Each wall is flat, endless, passes through zero and stands at right angles to its row. A trip goes straight from one point to another. List the walls that it crosses, first one first.
In the rows, zero is written as 128.

Walls:
(1): [145  96 101]
(2): [154 141 104]
(3): [144 106 134]
(4): [157 147 100]
(5): [129 139 104]
(6): [115 119 115]
(7): [110 142 153]
(8): [ 94 152 178]
Trips:
[147 108 167] to [136 130 121] -> 1, 7, 8, 2, 4, 5
[147 153 125] to [ 99 147 160] -> 7, 8, 5, 2, 4
[ 90 175 106] to [ 90 158 168] -> 2, 4, 6, 5
[124 136 161] to [138 158 165] -> none
[174 180 107] to [139 187 145] -> 7, 8
[116 173 137] to [129 142 146] -> 2, 5, 4

Walls:
(1): [ 91 162 149 114 113  91 110 150 118 119 115]
(2): [148  56 112 103 145 145 148 134 162 137 166]
(3): [184 127 127 150 140 118 135 147 114  91  94]
(4): [120 136 180 178 134 192 131 189  92 138 126]
(5): [176 115 130 109  99 116  95 126  93 135 136]
(6): [139 102 128 149 135 121 101 140 153 135 175]
Trips:
[101 131 106  78 102 142 124 104 160 121 157] to [ 83 164 150 102 128 126 131 122 139 119 121] -> 6, 2
[117 136 118  91 131 161  90 115 164 140 139] to [153 120 155  73 102 120 134 117 138 121 173] -> 5
[136  97 114 135 134  83 155 149 126 125 144] to [112 140 122 177 104 165 125  78 160 117 124] -> 5, 3, 2, 4
[127 146 113 150 155 151 134 140 125 158 117] to [115 156 110 122  43 179  88 141 137 131 107] -> 3, 1, 5
[139 123 100 112  86 110 131 116 126 120 169] to [109 133 116 138 112 103  89 139  88 109 105] -> 1, 2, 3, 6, 4
[113 121 147 121 140 143 115 171  83 163 217] to [106 121 138 114 103 161 156 134 102 124 117] -> 6, 5, 2
[127  85  93 202 166 139 176 121 100 100 121] to [134 153  90 159 125 165 116 144 116 143 134] -> 2

Walls:
(1): [ 88  99 111 147 131 150 134  97 150  86 151 168 126  84 119 143 122 103
 130 123]
(2): [ 79 130 163 189  92 162 120  82 142 159 134 123 112 163 163  94 145 147
 125 124]
(3): [ 91 138 122 131 131 101 110 146 141  76 102  79 132  80 156  91 149 127
  82 108]
(4): [ 95 118 158  88 135 133 103 126 133 132 104 163 110  87 132 154 137 132
 157 158]
(5): [134  95 139 159  99 135 159 140 140  71 138 158 138 140  75 161 101 176
 135 134]
(6): [121 119 143 107 126 118 134 113 136 146 118  92 120 134 113  95 175  97
 125  83]
(7): [ 86  75  59 174 143  90 143 122 126  87 105 110 132 140 112  97 101  92
 123 116]
(8): [145  81 142 106 128 184 127 136 102 119 170 143 140 106 122 130 136 113
 108 118]
(9): [ 91 124 124 128  94 170 109 164 160  49 100 124 117  87 134 147 140 186
 145 137]
Trips:
[141  43 154 112 148 113  89 147 126  99 106 104 116 129 119 138  96  90
 161 137] to [135 125 114 135 121  90 119 108 149 189 140 139 156 116 109 135 131 131
 113 121] -> 3, 9, 5, 1, 8, 4, 7, 2
[134 143  77  79 111 140 164 121 113 106 156 125 183 106 126 124 120 120
 152 122] to [101 113 101 131 129 110  92 109 141 137 107 131 147 102 144 103 110  84
  97  67] -> 3, 5, 6, 9, 2, 8
[182 110 141 127 131 112 184 178 144 141  73 125 106 150 158 107 116  85
 117 150] to [116 162  97 180  88  88  80  97 139 189  54  82 183 125  89 126  59 156
  96 108] -> 3, 2, 6
[146  97 173 118 148 121  98 164 131 142 126 138 134 150 128 107  96 138
 170 175] to [167 126 151 116 143 161 111 122 124  99 117 138 146 171 104 157 155 117
 150 124] -> 9, 6

Walls:
(1): [135 136 122 117 146 150 114 133 144  67 165 128 117 126 142 137 193  91
 136 134 100 107 136 178 108 136 148  63 128 108 116 175 135 108 140  94
 149 167 135 161 138 146 169 121 131 142 117 180]
(2): [ 88  93 109 124 120 112 185 100 158 134  96 129 103 119 161 108 140 183
 191 146 142 117 134 166 145 143 153 132 211 108 131 107 151 122 134 130
 126 147 125 159 110 160 122  89  81 119 139 100]
(3): [123 136  85  95  94  97 139 148 126 102 143 143  77 114 113 140 170 163
 100 141  93 153 111 160 132 157 142  82  95  86 162 131 110  98 149 103
 127 127 127  91 156 116 122  73 109 116 156  94]
(4): [156 120 112 117  84 104 116 141 167 104 191 113 119 106 123 134 125 149
  95 162 171  70  98  70 128 137  86 115 132 126 110 143 145 103 102 122
 120 146 169 120 122  87  97 118 179  94 143  88]
(5): [142 104 156 124 131 141 137 160 179 133 106 145 146 144  84 168  98 125
 122  84  66 125  99 136 146 124  92 119 112 177 175 112 163 143 161 111
  95 138 127 114 117 145 142 154 117 171  97  99]
(6): [148  94 111 150 111 137 141 157  97  76 154 135 164  97 124 110 135 101
 147 160 116 160 139 141 137  89 139 112 156 127  97 109 128 140 110 123
 115 139 119 107 124 102 194 147 153 127 123 176]
Trips:
[123 164 106 115 151 131 121 148 100 124  97 170 129 151 111 121 138 151
 130 176  62 110 148 130 130 160 129 135 127 133 165 118 134 141 107 168
  97 133 160 113 153 111 153 129 127 126 131 114] to [144 105 115 109 148 111  80 175 113 101 100 145 123 128 123 179 169  87
 118 117 132 130 139 119 182 140 135 119 126 105 151 134  47 141  99 177
 119 109 142 116 111 146 145 141 118 149 200 129] -> 1, 5
[151 154  84 127 171 139 132 108 106 137 115 120 102  96 196 174 116 144
 125 124 162 152 148 154 116  88  88 181 122 164 126 136 152 140 159 143
 113  80 172  79 176 103 105 104  92 124 114 138] to [126 122 128 130 126 101 157 143  98 153 136 163 114  78 127 169 167 123
  88  60  90 118 103 153 125 165 123 117 148 140  69 127 140 124 104 112
 155 102 103 108 138 120 134 156  92 153 136 131] -> 3, 5, 1, 6
[154 149 146 147 108  98 118 150 143 147 163 134 109 117 147 145 140  90
 160 109 144 101 115 149  87 112 130 120 105 114 169 158 124  73 139 162
 103 130 171 103 136 175  87 176  98  94 118 112] to [103 156 125  77  87 167 135  89  49  65 125 149 122  97 119  66 139 133
 165 152 137 122 125 121 152 140 131  82 132 182 128 166 139 125 155 120
 174 102 103 133  92 140 155 123 102  87 149 128] -> 5, 2, 6, 4
[ 93 147 125  91 131  97 123 102 166  89  98 154  99  73 112  90 129 114
 103 111 114 163 132 141  92 159  97 129 151 115 110 169 167  98 108 104
 126 150  48 180 131 158 200 126 106  99 131 156] to [116 133 144 124 126 130  98 112 118 122 150 167 128 103 157 142 133 129
 139 151 126 100 125 164 156  93  78  87 110 111 127 142 115 125 171  88
 134 148  92 140 147 122 136 146 123  78 157 134] -> 4, 2
[111 100 127 108 161 124 130 168 126 182  74 137 158 136 144 173  95 148
 106 147 137 151  62  85  85 140 129  94 120 105  85 135 145 101 154 174
 101 103 157 111 187 117 105  91 135 128 106  60] to [126  76 113  90 103  80  93 131 140 164 124 104 166 117  80 141 139 111
 144 162 123 120  99 112  84 148 131 132 112 116 134 148 149 119 112 114
 131 106 127 148 114 128 138 135 147 124 113 118] -> none

Walls:
(1): [169 115 116 127 116 140 118 104 128 111 138 109 148 111 108 108 134 116
 113  99 151 138  99 138 174  89 145 125 116 122 133 124 118 151 153  87
 199 160 182 152 155 154 114 167 117 133 149 122]
(2): [119 173 120 122 123 127 154 104 134 126 161 103 139  79 102 173 176  61
  89 129 177 130 112 112 131 126 133 120  81 149 164  90 106 124 148 151
 137 163 133 119  78 126 150 158 172  87 134 121]
(3): [107 130 159 136 139 103 135 144  77  77 130 100 167 137 135 160  35 138
  94 193 141 130  90 122 139  87 110 125 129 125 155 142 148 167 110 173
 155 146 128 138 142 133 147  97 102  75 108 128]
(4): [139 122 124 104 106 188 157 106 156 132 112 137 142 158 130 146 130 111
 145 112 118 118 116 176  80 138 134 184 106 104 114 138 118 192 130 139
 128 132  92 114 142 151 153 141 140  96 158  86]
(5): [156 101 121 109 120 157 105  87 143 109 115 145 112 166 140  94  72 102
 158 117  94 121 157 152 109 161 106 136  83  96 143 164  82  82 127 118
 133 111  87 136 180 137 118 151  78 145 186  91]
(6): [ 68 113 101  94 134 110 140  98 133 144 117 138 173  89 176 126 103 115
 170 113 169 127 164  90 129 145 131  57 164 111 112 125  93 119 132 111
 120 125 153  73 164  97 120 124 116  93 100 156]
(7): [136  93 141 167 137 151  81 138 129 162 170 137 137 125 127 146 117 116
 157 129 103  73 135 107  99 107 128 127 123 125 106 169 127 112 185  90
 130 125 164 143 158 127 130  90 116  90 168 121]
(8): [121 167 145  87 127 141 121  92 191 136  79 109 116 134 166 159 159 104
 152 128 176 118 120 153  91 157 107 137 110  74 143 147 122 196 123 128
 176  98 138 166 103 124 146 123 164 121 151 116]
(9): [103 162 130 134 149 144 108 118 143 139 124 147  92 131  78  87 153 116
 110 121 141 152 181 102 104 121  88 103 138 159 105 135 134 105 153 148
 124 133 135  88 116 142 159  87 176 119 131 159]
(10): [152 111 116 109 115 145 133  96 130 158 126 176 120 114  99 105 148 182
 130 122 129 152 178 140 159 134 150 129 150 153 155 124 141  87 149 157
 109 129 121  88 106  74  79 141 126 152 121 106]
(11): [136 138  75 142  56 139 173 104 112  70  88 103 149 113 128 157 128 141
  94 118 112 162 111 149 118 116 158 125 139 141 112 151  88 181 128  89
 117 146 110 114 173 150 100 190 112 131 100 126]
Trips:
[138 101 111 139 138 173 144 183 165 130 162 180 183 149 130 113 144 145
 117 101 128 134 147 119 177 176 147 128 117 140 109 155 142  96 146 108
  85 132  76 128 128 104  96 136 129 159 153 144] to [174  99 148 159 169  96 165 189 166 115 125 138 133 134 135 118 120  94
 122 125  99 129 140 158 128  98 124 175  99 117  78 107 121  99 133 103
 160 166 135 129 143  88 192  88 152 124  91 139] -> 9, 4, 10, 5, 1, 3
[139  87  88  99 127 123  83 139 147 113  78 127 146 104 113 104 125 111
  79 127 126  79 100 140 138 156 115 133 161  96  94 154 111 119  96 162
 164 105 109 129 160 100 107 117 113 140 103 109] to [112 117 136  86  84 127  98 140 105 129 141 129 130 137 125 136 112 145
  70 129 112 116 148 166 128 141 154 108 140  70 186 123 155 119 197 157
 164 105 167 150 112  91 129 134 123 132 139 144] -> 4, 11, 7, 6, 2

Walls:
(1): [156 109 140  61 146 142 162  45 165 118 162 116 112 128 126 141  81  98
  95 124  91  92  67 148 104 133  89 150  72  89 172  95 177 135  94 103
 149 111 141  94 147 117 171 117 187 144 104 131]
(2): [112 130  89 152 105 149 147  85 136 103 145 153 141  95 137 128 140 117
 151 139  94 136  94 121  79 118 126 116  93 200 101 107 118 172 117 111
 139 137 103  75 175 184 136 118 110 108 126 151]
(3): [169 132 128  96  96 208 137 145 130 175 136 106 165 159 145 141 121 135
 145 127  82 131 145 160 106 164 131 146 149 124 179 160 110 113 182 130
 129 148 158 134 154 166  99 143 129 129 123  66]
(4): [116 140 138 128 138 128 172 107 125 154 114 102 111 112 117 123 139 170
 166 163 135 143 153 113  66 104 123 103 164 127 142 135 154 115 108 104
 123 136 103  94 150 114  99 131 152  77 149 168]
(5): [149 115 135 124 147 131  82 122 119 126 139 112 135 111 179 120 132 169
 133 140  94 111 149 117 159 105  89 115  98  88 125 146 149 132 143 121
 136 115 108 148 115 125 124  97 155 117 160 148]
(6): [148 140 135 131 145 114 147 143 161 147 122 132 172 115 124 115 110 157
 121 127  95  92 172 127 116 146 106  92 148 130 102 134 141 117 140 116
 130 110 144 108 135 155 154 128 112 134 161  66]
(7): [148 151 124 104  97 174 109 162 139 126 127 133  57 121 128  93 151 148
  89 108  87 148 119 179 119 138 157 152  76 148 119  93 112 142 143  81
 163  59  92  83 128 145 118  96 126 124 122  90]
(8): [125  93  93 149 114 118 108 104 168 117 139 135 153 128 102  93  90 127
 126 146 119 179 114 105 121 104 114 142 156 142  95 137 125 176 146 146
 139 142 105 166 157 100 132 119 160 132 159 156]
(9): [156 125 108 102 102 156 114 109 143 108  98 162 113 153 108 136 145 176
 121  95 148  97 167 139  99 131 131 128  93  78 126 114 118 128 137 142
 157 136 187  98 111 140 132 136  95 147 111 134]
Trips:
[118 123 140 100 113 142 109 140 112 165 139 163 148  74 156 165 120 131
 103 102 180 157 137  68 139 146 131 161 127 136 149 161 157 134  78 140
 120  96  92 155  80  99 114 144  96 131  99 100] to [147 188 119  95 151 130 106 166 100 138 132  80 101 134 112 113 130 122
 132 170 156 136 165 123 103 126 145 139 136 180 155 119 140 109 109 119
 121 150 123 131 149  98 156 199 129 133 131 169] -> 4
[122 122 131 128  81 123 110 161 111 187 108 113 122 154 197 148 101 104
 187 126 143 121 123 119 169 118 109 148 150 140 118  87 127 108 133  82
 115 127 161  79 107 149 155 164 150  92 120 121] to [115 121 129 127 129  74 106 117 146 126 140 123 144  88 124 175 141 133
 138 143 126 128 111 125 134 140  47  98 108 135  48 117  73  84 119 139
 145 167  97 138 168 185 117 147 167 109 177 114] -> 5, 2, 3, 8
[118 166 138 127  99 134 139  89 145 108 111  90 130 166 111 135 138 120
 123 182 173  84 129 139 114 117 160 147 152 115 124 175 121 126 121 162
  91 137 105 139 106 124  97 104 148 138 144  89] to [ 82 102 164 157 105 110 132 134 127 113  65 114 130 123 149 143 114 127
 133 129 125 131 147 139 133 154 145 114 130 127 111 207  71 146 114 154
 119  89 137  66 190 109 100 119 115 126 125 188] -> 8, 3, 2
[173 122 148 110 107 149  57 113 149 135  96 129  89 171  86 135 131 157
 133 110 157 132 121 170  85 118 135 109 101 140 135 107 117 119 110 143
  35  93 154 145 111 178 104 104 137 155 125 131] to [150 125 142 100 124 127 142 133 149 123 143 127 160 130 163 154 123  91
 115 155 141 156 138  99 135 111 116 145 127 164  83 126 137 130  98 126
 136 100  76 125 129 122 103 102  92 152  84 126] -> 2, 3, 9, 8

Walls:
(1): [113 130 136 106 154 105 107 139 106 124 111 135 115 179 163 116  83 121
  84  80 118  91 118 114 123 131  60 117 138 126 101 133 103 191 155 112
 121  98  92 130  89 136 144 104 113 110 153  87]
(2): [157 115  89 144  82 102 144 146 175 118 126 160 133 125 134 143 155 120
 134 123 106 120 106 117 154 175 158 142 121  75 136 133 128  99 130 136
 122  85 107 127  93  89 153 155 119 168  91 115]
(3): [ 87 129 119 157 138 141  98 147 107  66 152 113 115 104  90 155 107 159
 127 121 138  91 101 155 139 101 134 122 110 102 136 157 136 104 120  78
  97 123  76  74 166 143 128 123 132 118 142 141]
(4): [113  80 146 104  87 134  88  95 141 145 170 142 187 118 163  94 188 191
 173 171 109 122 117  98 137 134 142 114 144 182  98 120 145 152  97 144
  95 117 188 178 155 165 159 109 119 107  98  88]
(5): [154 134 131 193 104 133 143 156  71  99 150  91 129  95 137 104 121 130
 113 136 103  89 143 100 122 117 111 131 140 131 156  85 147 137 165 165
 147 134 120 124 157 119 137 175 146  89 128 152]
(6): [115 102 150 151 169 126 136 137 140 149 131 145  60 144 140 156 128 159
  96 126 121  84 110  85  99 151 154 127 153 111 136 123 126 182 129 153
 152  72 128 100 102  64 158 148 126 148 186 163]
Trips:
[121 100 130 116 123 116 114  97 109 105 172 119 100 153 156 103 124 120
 168 105 145 115 137 150 157 146 141 132 136 132 131 169 135 165 118 102
 110  95 112 106 149 167 138 110 128 111 116 169] to [136  91 110 152 153 110 127 142 122 146 122 144 131  94 124  91 125 104
 112 160  97  90  90 155 133 162 119 174 117  91  85 144 132 140 133 158
 211 120 168 146 135 145 122 135 138  98 139 119] -> 6, 5, 2, 3
[137 122 114 121 139 146 157 149 113 134 103 108 131 136 126  92 142 116
 112 156 180 134 114 147 184 124 171  99 143 130 189 123 173 105 157  79
 122 107 112 121 142  98 106 149 121 119 110 114] to [156 155 126 130 107 164 129 163 127 195 124 115 136 142 111 115 116 110
 102  84 149 135 111 144 162 169 125 212 150 147 147 118 171 150 107 165
  92 110 129  98  80 168 135 118  91 120 158 117] -> 3, 1, 5, 6
[104 189 131 122 127 148 131 104 165 127 150 141 131 100 154  68 116 163
 141 112 115 154 123 106 100 150  88 171 151  88 138 116 141  94 131 129
 125 177 176 160 165 107 127 112  67 111 109 128] to [140 129 114 171  85 112  72  95 106 125  78 156  80 128 127 120 181 115
 148 157  93 130 119  99 129 144 128  91 107 110 116 125 125 100 123  76
  99 134 109  86  95  66 147 104 146 128  70 101] -> 2, 5, 3
[ 93 114 141 127 117  89 117 130 168 127 114 146 160 158 150 112 131 114
 150 112 128 132 153 110 165 134 144  97 102 152 122 134 129  76  68 134
  80 124  76  73 100 192 178  82 127 156  98 117] to [133 151  79 173 131  89 127 125 142  71 121 122 163 185 179 136 163 114
 146 168  89 161 129 190 165 168 115 106  85 121 152 154 141 172  84 140
 117 152  97 132 143  96 132 136 111 128  90 118] -> 1
[137 136 108 106 147 128 138  87  58 125 141 169 126 105 103 130 140 130
 122 167  80 166 144 129 127 116 124  91 112 112 133 126 176 151 173 113
 137 146 110  70 153 130 132 155 175 151 121 124] to [144 142 109 146 157 120 127 114 170 122 133  82 127 137  90 168 170 152
 123 158 107 157 110 165 179 115 122 129 107 103 113  90 116 134 106 134
 121  71 136 122 143 112 166 162 117 117 149 158] -> 6, 2, 5
[103 130 113 139 123 128 122 129 136 119 163 146 139 116  92 185 154 113
 139 117 117 204 160 137 141 149 111 112 101 144  77 194 108 121 137 152
 102 136 143 156  78 120  82 159 149 173 161 133] to [142 148 140 136 128 140 125 131 107 154 138 164 124 143  93 120 155 126
 116 144  94  80 133 122 121 133 136  71 106 145 143  93 132 119 134  89
  94 104 143 164 126 103 113 140 144 147 147 104] -> 4, 6, 5, 1
[140  87 128 120 152 129 115  76 175 153 125 133 147 139 117 135 151 122
 152  94 116 147 167 135 145 132 131 100 146 128 157  92 147 177 140 155
  96 111 115  82 152 132 148 114 125 149 128 149] to [136 125 102 113 171 144 103 151 156 133 131 113 149 106 140 157 169 104
  86  98 123 187 158 153 150 161 158 146 172 129  85 150 154 103 132 146
 170 121 168 128 119  90  88 129 140 133 138  97] -> 4, 6

Walls:
(1): [123 145 107 122 104 172 125 138  86  99 180  77 170 138 102 107 177 152
 154  99 131 134  86  82 125 130 149 123 146 153 123  98 162  92 148  85
 136 102 105 166 114 121 168  88 103 104  88 137]
(2): [123 128 133 171  97  99  90 212 140 119 123 159 166 171 119 112 133 115
  62  62 159 124  88  95 154 114 123  94 137 153 131 131 108 170 116 101
  98 146 155 144 141  90  72 146  78 136 123 157]
(3): [159 163 162 165  92 149 128 158 108 165 102 170 119 137 145 145 155 171
 194 124 125 158 159 108 148 114  98 108 113 163 106 100 164 117  96 128
 143 144 102 131 170 120 110 135 143 145 147 109]
(4): [156  70 118 103 109 111 135 133 123 129  64 140 145  85 142 129 127 136
 164 163 126  82 131 128 116 181 134 146 162 107 129 155 131 180 177 100
 116 101  81  95 145 114 148  82 106  95 154 156]
(5): [102 119 143 145 124 106 114 113 104 125 109 107 119 146 132 105 108 161
 129 117 137 114 117 135  70 156 124 122  85 118 160 152 148 136 148 133
 124 154 128 120  77  89 171 125 152 133 133  93]
(6): [143  93  76 155 117 161 134 136 127 120 106 111 127 111  82 146 150 153
 102 127 166 114 126 143 105 143 122 114 156 114 106 131 139 144  98 106
  75  97  61  85 156 126 155 101 107 100 139 146]
(7): [131  77 150  81  80  87 139 149 134 111 121 115 101 153 117  92 129 130
 110 114 135 110 160 158 146 135 154 153 117 130 176 163 129 138 112  97
 106 135  94 118 122 103 109 101 149 147  98 115]
(8): [123 103 143  83 140 152 127 144 103 129 126 132 137 149  75 165 143 137
 129 139 108  91 112 190 123 112 135 141  97 132  88 166 120  81 154 143
 115 143 145 112 153 187 119 132 139 117 101 109]
(9): [142 198 154 111 122 126  95 135 159 108 138 118 143 122 118 133 123 115
  87 114 135 159  70 110 103 122 142  94 128 117 151  75 147 115 138 163
 162 128 128 128 111 132 156 121 110 126 155 106]
Trips:
[131 119 141 144 124  76  71 125  97 118 175 117 158 184 187  93 106 170
 137 109 142 148 159 154 101 133 164 179 124 173 122  86  97 103 102 117
  71 135 178 122  90 112 114  44 112 127 133 148] to [121 145 146 158 104 133 113 157 118 128 117 103  96 136 102  51 164 140
 186 176 112  87 133 190 110  83 116 130 105  97  94 103 113 123 117  85
 142 118 152 146 116 140 116 149 112 122 132  89] -> 3, 8, 2
[139  98  83 101 160 112 125 110 130  76 163 130 124  80 116 143 133 117
 131 184 173 153 100 128 155  85  97 115 139 189 139  88 136 151 123  98
 157 106 150 114 141 135 152  91 160 139 135 145] to [145 118 143 131 127 155 132 144 136 126  96 131 114 184 121 124 111 149
 171 112 124 177  87 143 154 100 120 150 133 141 153 179 130 148 139 133
 116 103  74  82 124 150 117 195 129 110 155 160] -> 9, 3, 1, 8, 7, 2
